Rows are points. A path goes straight from each point to the next, and from the last back to the first. The post is the endless flat space through its rows: a point in 2 columns, a line in 3, a plane in 4, and so on, so that a path can go around it. How many times does the path go around the post? Going back the other way cancels.
In the rows, 128 means zero.

Post:
[[123 156 146]
 [140 105 104]]
Path:
[[137 177 167]
 [154 166 123]
 [109 162 125]
 [ 95 129 130]
 [121 202 125]
 [148 149 129]
 [138 147 161]]
Times around: 0

Post, 8 rows:
[[145 125 113 165 134  97  75 123 174]
 [125 117 132  88 136 137 149 119 106]
 [127 163 159 194 134 140 157 125 136]
 [129 155  96 162 158  84 114 108 157]
 [136 119 105  88 171 106  85 164 114]
 [154 124  82  90 147 159 129 147 108]
 [ 93 159 154 172 143 161 134  98 115]
 [148 125 120 100 123 157 140 129  50]]
Path, 16 rows:
[[134 145 139 147 186 104 120 144 101]
 [121  86 137 117 161  80 122 133 149]
 [144 108 108 145 152 143 123 118  79]
 [156 112  59 127 180 120  83  95 179]
 [ 76 163 164 121 191 181  91 122 110]
 [137 149 164 114 129 114 138 117 111]
 [123 120 182 115 150 147 137 138 122]
 [103 117 123 125 170 180 101 115  95]
 [107 102  89 129 143 137 139  88 106]
 [ 96 141 150 134 146 121 147 155  96]
 [101 137 108 134 135 139 121 123 119]
 [128 110 104 114 152 165 143 148 102]
 [137 110 111 122 139 153 118  85  84]
 [148 143 145 165 180 128  88 116 126]
 [148 163 130 102 139 150 133 133 127]
 [158 185 141 158 169 116 134 132 128]]
Times around: 0

Post (17 x 18):
[[123 156 105 109 112 165 117 134  83 104 123 147 140 128 113 151 137  97]
 [ 85 160 106  99 111 159 163 107  95  74 136 136 126 152 100 129 117 161]
 [106 136 150 164 156 148 167 149 124 133 164 148  92 147 139 141 122  99]
 [140 187 126 144  99 134 126 139 113 159  85 121  87 142 113 141 109 134]
 [114 117 125  98  90 156 214 120 126 136 109 130 158 113 151 147 140 134]
 [137 120  92 134  99  84 167 134 150  91 146 135 193 150 129 118 131 118]
 [132 168 175 141 154 108 139 142 100  76  80 133 152 168 124  90 121 154]
 [112 115 100 111 128 164 127  93 119 149 149 145 147  54 136 121 118 142]
 [158 159 139 100  81  89 141  92 113  98 127 143 121 163 122 146 111 132]
 [101 107 150 180 151 118 122 124 137 112 101  87 137  91 161 146 155 108]
 [104 202 135 157 132 160 135 133 144 152 139 153  95  93  92 167 167 126]
 [156 165  84  94 132  98 134 150 114 101  82  85  90 169 137 157 124 106]
 [ 50 139 102  92 156 134 169 100  83  98 136 100 145  96 104  98 133 101]
 [135 106 116 178 187 117 165  67 120 146 164 145 155 144 157 130 121 111]
 [117 152 135 146 113 168 125 135 107 182  99 135 108 111 203 120 169 133]
 [136 154 152 136 123 172  82 129 190 147 124 103 126 119  95 153 168 101]
 [133 114 129 111 127 156 118  71 158  89 102 132 102 102 102 117 135  99]]
Path (27 x 18):
[[138 165 172 110  97 182 179  81 132 123  74 116  87 143 157 179 161 102]
 [133 159 141 104 121 145 148 105 121  75  86 112 127 124 140 165 174 151]
 [133 115  95 135 128 123 205 143 114 114 142 151 109 142 145 126 108 122]
 [158 134 134 115 123 154 137 108 129  99  83 174 131 150  95 149 137 129]
 [ 79 139 147 103 137 118 130 141 165  78 120 138 131 137  93 112 120 138]
 [126 156 111 101 169  97 173 141 140 136 105 147 145 136  99 127 119 124]
 [123  95  83 126 121 157 134 177 133 136 112 141 129 127 117 126 165  86]
 [127 141 151 167 128 139 136 108  93 135 140 141 112  79 137 194 144 179]
 [113 131 141 172 140 157 154  77  79 112  84 107 163 102 139 117 140 132]
 [168 157  93 133 122 159 170 118 113  62  82 131 145 132 109 112  73 161]
 [138 110  64 140  89 147 143 163 138  94 138 110 127  79 134 164 133 156]
 [138 101 130 132  69 128 104 115  95  77  95 113 145 119  95 146 117 157]
 [119 135 120 142 101 148 105 121 113 173  99 164 100 129 149 130 152 131]
 [130 127 117 128 114 185 134 111 139 141 117 159  83 137 122 133  81 132]
 [137 149 112 110 151 120 164 119 127  94 123 133 102 126 147 157 120 120]
 [136 146 114 145 129 145 143 139 124  97 145 170 148 114  78 107  95 108]
 [145 106 109 151  83 129 131 129 145  76 160 141 120 131 102 121 103 130]
 [104 139 179 136 108 130 159 102 131 112 100 107  71 117 111 154 173  94]
 [ 99 144  83 147 121 169 123 106 100 142  88 143 123 168  90 130 130 120]
 [154 129 131 114 140 119 122 114 174 125 112 119 132 169 170 107 142 138]
 [ 84 170  88 128  82 135 160 151 108 173 108 100 110 113 177 161 145 115]
 [135 114  86 141 165 107 162  91 156 102 128  88 117 153 132 132 111  98]
 [103 153 155 173 162 130 150 165  72 110  95  80 149 156 147 117 128 119]
 [112 155 100  80 102 174 136 137 155 130 105 120  66 113 111 118 181 106]
 [123 118 142 130 131 148 127 112 142 138 121 139 155 120  74 167 120 134]
 [105 158 115 159 128 126 105 145 146 153 158 206 141 106 128 130 171  97]
 [ 76 115 122 144  97 193 161 111 152 127 152 135 150 120 113 110 113 136]]
Times around: 3

Post (17 x 18):
[[117 103 128 100 168 159 140 107 108 134 150 129 134 110 172 178 100 159]
 [120 149 122 128 134  66 131 134 124 113 142 102 114 128 106 130 144 132]
 [133 139 131 107 206 161 117  96  98 149 137 143 112 134 165 150  97 120]
 [103 113 118 122 171 165 143 140 109 144 143 129 106 110 164 123 102 152]
 [138 140 110 130  66 104 124 123 163 131  88  71 115 142 105 108 155 132]
 [106 134 147 138 132 162 161 108 118 147 176 121 108 133 182 162 109 125]
 [127 137 151 132 163 146 166 105 101 127 128 137 126  88 135 120 103 142]
 [174 109 122 125 138 103 119 130 146 110 136 125 118 125 106 112 157 109]
 [149 128 126 147 161 112 131 115 145 137 135  79 114  97 117 138 153 117]
 [130 119 120 140 133  95 134 123 151 140 107 120 147 154 106 112 179 116]
 [ 71 115 145 142 153 174 114 134 111 141 146 137 126 112 138 159  85 134]
 [124 134 136 129 164 179 128 164  73 172 136 132 140 130 143 176  94 139]
 [150 115 135 140 133  91 117 117 108 100 102  88 123 144 114  94 185 112]
 [129 154  81 138 103 117 126 139 126 108 123  79 157 127 122 109 142  95]
 [104 158 124 110  93 126 158 155 146 111 115  94 131 144 111 122 171  94]
 [153 156 124 123 148 128  91 118 110 150 126 142 131 104 145 138 171 129]
 [115 134 105 172 101 118 153 166 132  80  80  94 140 140 136 135 152  99]]
Path (29 x 18):
[[149 114 112 134 186 159 120 104  97 175  95  91 104 119 169 144  80 107]
 [124 150 120 146 117 136 151 129  76 122 102 115 129 139 158 129 157 107]
 [171 131 114 189 138 174 123 138 111 175  62 132 138 113 125 105 150 158]
 [169 161 123 121 150 214 147 156 109 185 170 121 174 133 161 178 127 120]
 [ 73 105 147 125 146 103 149 159 125 113 117 132 129 152 140 128 117 159]
 [ 87 166 115 140 144 158 134 172  97 191 167  96 157 139 117 167  77  48]
 [ 95 132 138 133 129  93 149 141  85 100  98 143 147 106 108  88 144  87]
 [140 178 158 120 122 126 147  90 141 130 147 127 122  83 151 141 117  89]
 [124 154 176 125 163 148 157 121 109 147 169 119 119 123 165 144 129 132]
 [114 133 153 169 165 142 156 117 140  86 134 128 123 115 131 158 162 119]
 [ 82 135 130 146 129 108 150 125 168 130 155 118  70 123 125 135 148 144]
 [120 112 156 148 102 122 136 181  76 115 111 118 102 154 105 137 120 115]
 [153 124 101  82 152 119 132  73 173 168 195  89 139 106 158 151 115  94]
 [146 137 147 134 112 105 103 121 134 146 180  92  84 136 165 153 137 129]
 [150 174  92 144 103 175  91 128 138 154 157 117 148 109 140 151 103 117]
 [121 118 133 143  87 150 137  92 126 131 125  94 120 117 147 115 170 171]
 [175  67 106 131 224 136 107 153  88 142 130 135 149 137 110 119 172  98]
 [118  96 105 105 115 129 114 168 113 148 120 146 112 105 136  83 119 152]
 [183 104  98 154 162 139  88 119 127 128  79  79 125 117 178 119 152 116]
 [ 79 200 147 148 143 163 175 143 110 153 119 116 137 108 132 142 108 122]
 [138 121 108 148 158 114 159  74 138  90 132  95 116 126 115  66 151 137]
 [125 149  96 179 111 123 191 124 127 126 104  89 156  72 121 125 145 147]
 [143 147 117 108 141 126 136  94 108 153 166 109 112  83 164 156 107 157]
 [135 113 115 138 144 117 133 151 102 113  52  86 174  85 102 119 102 113]
 [146 121 104 138 167 128 158 117 162  99 151 123 117 101 163 113 114 116]
 [118 105  80 109 157 131  57 135 122 127 130  96 136 165 138 190 144 183]
 [104 158 154 152  87 141 157 167 120 152 172  95  94 117 131 167 146 157]
 [117 155  87 184 120 155 139 157 122  81  65  53 163 140 128 100 115 109]
 [131  87 139 175 168 118 137  99 135 120  95  62 113  90 160  85 130 113]]
Times around: 2

Post, 17 rows:
[[146 124 170 138  86 125 156  88 156 118 147 141 112 111 152 116 146 138]
 [161 157 149 139 144 119 144 129 165 117 142 135  86 123 135 163 157 156]
 [118 113 105 103 165 118 140 168 121 109  96 129 117 123  93 110 111 165]
 [126 105 118 117 141 133 104 153 123 122  99  67 174 122 117 167 134 122]
 [151 149 131 125 154 137 137 153  97  78  95 127 156 116 104 146  99 146]
 [136 137 165 145  99 112  87  92 166  95 127 139 114 130 113 130 152 133]
 [ 90 157 175 120 122 143  99 112 154 146 121 120 146 152 150 110 156 103]
 [129  95  90 149 151 159 105 190  97  84 128 121 101 138 127 140  80 148]
 [174 139 127 119 113 175 131 108 173  92 154 162 113 106 130 127 162 125]
 [101  98 110 102 115 127 140 124 115  93 185 198  91 177 138 137 128 149]
 [153 145 103 104 136 119  93 170  80 109  79 105 137  86 128 139 118 107]
 [127 138  92 102 119 123 117 189 133  95  97 100 149 144 128 148  92 142]
 [156 140 136 140 124 127 106  91 135 139 149 107 125 152 124 113 140 119]
 [130  79 100 129 132 130 144 141 124  90 121 178 120 189 163 108 137 135]
 [117 144 133 140 103 150 127 122 154 152 106 138 127 138  90 139 154  92]
 [143 127 127 141 134 131 116  96 168 136 132 152 134 102 138 130 120 139]
 [ 96 171 122 134  98 162 107  79 133 115  78 114 128 125 131 135 150 134]]
Path, 25 rows:
[[183 156 148 103 104 165  71  75  91  53 125 155 106  83 202 152 125 113]
 [106 138 130  94 106 160 159 161 150 137 118 164  95 137 118  99 161 152]
 [ 89 185 138  88  84 123 150  86  76 108 119 134 161 154 122 136 135 140]
 [125 135 118 145 138 167 175 119 123  79 124 163 104 127  98 131 163 152]
 [150 205 140 132 103 168 120  98 148  56 118 131  88 170  97 157 193 119]
 [164 123 158 117 168 126 173  87 159 131 138 111 166 143 112 153 138 146]
 [145 102 111 101  95 149  72 132 118 154 157 136 107  94  54 131  95 108]
 [104 159 116 122 109 153 114 138 110 127  97 168  82  89  88 157 135 121]
 [150 123 135 129 193  78 119 146 170 212 143 105 167 120 150 139 135 132]
 [118 115 133 132 132 142 118 105 125 109 151 131 166 157 126  95 139 108]
 [120 129 139 101 129 123  86 131 148 120 159  75 121 163 159 148 160 107]
 [128  82 138  90 180 114 101 136 131 155 172  76 125 134 115 152 135 112]
 [114 181 122  96 113 172  87 134 137  79 163 130  27 111 124 163 116 134]
 [110 153 119 142 105 196 153 129 172 128 102 196  80 142  78 144 111 148]
 [104  85 127 112 140 139 129 198 208 194 136 112 149 152 131 128 162 134]
 [107 157 120 135 118 149 144 100 141 134 135 123 142 115 124 143 131 154]
 [139 172 144 117 105 138 114 170 187  91 124  94 164 134 133 118 122 104]
 [133 170 143 135 126 156 149 122 100  70  98 178 125 159 127 150 128  95]
 [156 117 115 151 105 173 105  93 142 111 128 106  82 166 133 181 154 116]
 [136 130 114 150 115 143 115 127 112 117  85 101 125 154 141 168 111 131]
 [127  89 106 129 137 151 131 116 164 178 121 106 133 144 109 149 162 157]
 [146 165 166 141 123 146 142 131 118 107 131 153 139 139 146 114 122 123]
 [115 101 111 128 138 116  96 126 147  74 111 115 147 130 113  85 157 142]
 [ 93 135 145 122 167 137 118 128 148 117 101 132 177 176 127 135 141 113]
 [118 122 103 167 154 164 127 124 198 132  83 124 115 141 104  99 107 157]]
Times around: 4

Post (17 x 18):
[[144 129 167 116 116  88 131 141 131 116 125 151 143 123 109 122 140 121]
 [127 128 145 137 140 115 125 138  97 111 126 144 150 131  77  72 117  94]
 [127 114 153 121 117  87 117  85 122 104 135 138 156 113  94  98 152  97]
 [142  96  79 118 134 161 113 122 127 108 119  91 103 134 177 146 135 102]
 [133 145 119 128 138 150 122  90 117 108 111 144 115 163 170 144 103 136]
 [139 137  93 122 148 126 107  98 149 105 122 110  81 135 158 141 109 141]
 [172 151 151 120 154 145 148 110 121 124 111 119 120 132 129 107 119 143]
 [123 133 163 141 116 111 141 115 158 131 123 164 143 132  95  85 135  82]
 [165 137 183 155 124 143 128 106 123 120 145 172 127 132 103 114 103 114]
 [140 143 105 125 143 149 108 108 139 127 154 148 121 117 160 125 131 147]
 [146 141 145 101 128 124  75 105 134 153  95 155 174 112 108 125 132 109]
 [ 85  80 116 130 138 120 146 115 134 127 134 136 102 126 109 140 174  93]
 [138 106  72 150 126 122 171 101 127 108 109 152 110 118 121 134 175  87]
 [158 169 168 166 128 121 128 113 114 119 129 125 158 153  99 121 115 122]
 [ 88  96 117 137 104  81 160 113 121 141 128 126 120 108 107 115 108  90]
 [132 116  89 105 104 155 126 104 155 100 122 119 118 127 130 153 125 148]
 [104  72  91 174 118 118 138 114 123 107 120 120  97 127 130 119 146 118]]
Path (26 x 18):
[[148 125  88 125  66  81 188 157 163  89  98  97 110 104 118 140 114 141]
 [140 129 123 108 126 132  68 108 122  70 150 117 107 127 117  97 143 160]
 [101  78 120 103 114 157 152 142 127 145 137 128 109 130 141 135 120 120]
 [128  94 155 117 181 135 113 124 149 184 177 141  86  76 139 108 141 151]
 [148 100 142 175  83 114 127 132 156 120 114 140 131 106 106 182 127  60]
 [152 118 136 122 141 141 214 107  76  87 120 104 137  92  67 135 153 140]
 [114 130 149 113 110  99 122 105 162 141 172 104 123 118 123 151  78 117]
 [104 144 172 151 160 110  71 100 126 171 185 186 146 153 127  87 118 103]
 [ 99  57 110 140  73 127 136 123 120 103 111 108 112 146  90 151 142  93]
 [133 108 124 131 129  81 151 140 161 117 143  79 110 151 144 135 172 115]
 [ 95 111 116 108 133 171 157  92 141 144 112 189 142 123  96 148 134 103]
 [107 119 137 138 119 117 152 116 153 110 165 156 136  99 109 113 182  91]
 [128 159  95 148  84 117 144 106 142 151 114 163 124  92 102 140 122 116]
 [127 125 121 156 109  63 175 111 138 117 132 121  96 151 106 153 132 113]
 [141 115 143 111 125 126 132 148 140 158 112 150 164 144 126 134 109  88]
 [142  62 177 125 174 175  76 109 100 122 119 144 153 148 120 105 150  55]
 [123 114 104 105  91  82 167  89 104 100 112 144 141 156 127 146 137  73]
 [150  90 109  75 169 177 130 190 106 119  98 166 113 117 137  76 185  73]
 [102  99 118 145  94  77 163  94 113  82 120 158 100 115 139 180 149 148]
 [107 112 136 114 131 184 116  87 186 131 184 233 103  96 122 121 122 126]
 [130 125 118 127 128 131 126  93 127 111 138 172 110 165 157 109  55 152]
 [110  84 105 133  84  79 169 131 133 116 152 151 110 134 188 181 125 127]
 [131 133  96 134 128 103 151  91  98  76  75 118 182 149 109 101 119  98]
 [115  91 104 129  96 119 171  82 164 124 141 171 118 120  91 155 137  77]
 [118  76  97 104  96 177  98 123 126 112 128 156 145 158 130 129 186  65]
 [157  76  91 121 105 165 121 104 107  75  83 105 113 131 143 130 140 106]]
Times around: 0

Post (17 x 18):
[[114 116 114 141 122 101 145 105 129 139 100 126 157 135 130 117 123 140]
 [137 133 127 147 123  93 161 152 137 149 134 151 129 124 108 121 119 108]
 [111 134  94 113 124 100 101 112 147 127 129 143 116 127  83 114 131 133]
 [164 117  91 128  97 154 121 112 126 110 152 117 124 124 119 106 103 129]
 [146 118 129 137 151 127 114 124 137 130 130 100 152 114 110 142 114 102]
 [ 82  96  63 151 109 143 151 105 110 122 157  85  88 147 117 109 104 135]
 [127 151  65 128 126 124 129 146 110 129 152 112 140 112 142 117 130 107]
 [138 143  72 180 167 122 126 118  80  80 150 144 147 127 158 125  60 151]
 [ 63 121 121 220 151 141 103 170 107  92 153  88  76 166  83 126 189 153]
 [134 138 142 128 175 123 128 113  99 116 133 148 141 126 110 119 146 104]
 [137 124 122 115 121  83 152 137 142 105 138 148 156 134 118 144 137 113]
 [163  96 155 109 146 148 115 183 109  86  98 105 120 140 166  98 103  88]
 [123 139 165 112 163 141 137 125 152 127 120 148 151 137 140 124 128 123]
 [137 123 123 116 131 106 133 142 105 140 132 132 120 130 136 143 121 140]
 [108 108 120 137 182 129 144 130 113 149 140 185 165 172 139 121 128 106]
 [129 147 138 115 136 120 146 137 128 138 109 169 168 149  94 148 127 108]
 [128 141 131 140 135 109 117 117 132 125 119 160 122 140 126 149 143  96]]
Path:
[[ 96 151  84 153 126  86 136 103 111 164 171 149 158 125 118 153 125 129]
 [134 132 106 180 120 120 113 147 127  86 129 136 156 123 103 106  97 180]
 [148 102 110 144 132  99 122 136 115 111 110 163 120 122 103 127 137  96]
 [144 104 155 111 141  71 124 157  89  81 136 119 104 109 118 139 174  42]
 [ 76 114 127 146 130  78 111 141 133 100 144 134  64 153 152 132 130 117]
 [145 165 146 116 134 144  85 124 107 104  99 146 165 138 144 134 154  57]
 [ 97 129 113 121 131 102 124 113 118 104 104 112 137 174 140 182 161  69]
 [ 62 122 101 150 149  95 114 103 109 139  90 159 127 198  86 141 118 104]
 [102 114 122 145 140 143 117 185 127 123 149 124 115 151 120  88 151 106]
 [107 126  83 112  89 106  99 118 157 159 150 106 135 127 120 141  82 146]
 [119 156  88 116 121 109 129 133 146 149 143 151 125 126 113 105 104 130]
 [120  78 125  87 137 163 174 142 145 166 122 165 141 209 129 123  73 130]
 [150 133 103 134 137 142 112 111 147 116 111 190 131 140  80 121 155  86]
 [146  75  86 109 116 153 133 124 101  99 126 114 115 116 135  88 113  64]
 [108 131 158 170 171 107 160 137 137 146 128 125 180 120 168 116 149 117]
 [110 126  92 152 147 117  84 103 105 104 118 201 126 163  85 116 159  99]
 [ 74 113 131  87 122  92 136 164 135 126  86 123  80 102 100  90  83 113]
 [110 164 137 153  96 116 122  94 164 104 133 121 162 125 153 143 139 122]
 [137 136  86 168  72 127 143 108 151 126 178  94 116 130 135 104  85 161]
 [110 127 124 129 175 120 158 172 141 151 128 111 148 141 101 103 123  63]
 [125 108  90 135 174 103 131 146 143 149 149 195 107 135 113 101 112 138]
 [150 132  75 167 154 129  62 137  86  61  95 128 151 114 102 123 131  62]
 [ 68 116 115 161 138 111 117 123 139 133 128 165 127 165 127 156 137 152]
 [ 85 139  44 148 122  62  79 101 140 159 158 198  68 120 114 133 123 174]
 [115  88 100 148 173 114 126 129 135 137 182 119 133 116  87 121  91 100]
 [166 119 131 112 109 101 117 135 113  96  91 185 165 169 131 178  68 119]
 [144 127 148 116 129 133 131 109 131  91 115 108 153 146 128 133 162  85]
 [128 162 133 192 182 102 119 142 136  82 110 101 113 119 107 153 125  75]
 [106 111 123 145 190  78 136  95 101  80  85 151 166 128  75 180 120 100]
 [121 135 151 161 168  77  83 121 134  69 125 190 177 131  91 190 156 101]
 [119 122 134 114 131 117 122 112 167 147 145 179 146 132 101 116 114  87]]
Times around: 3
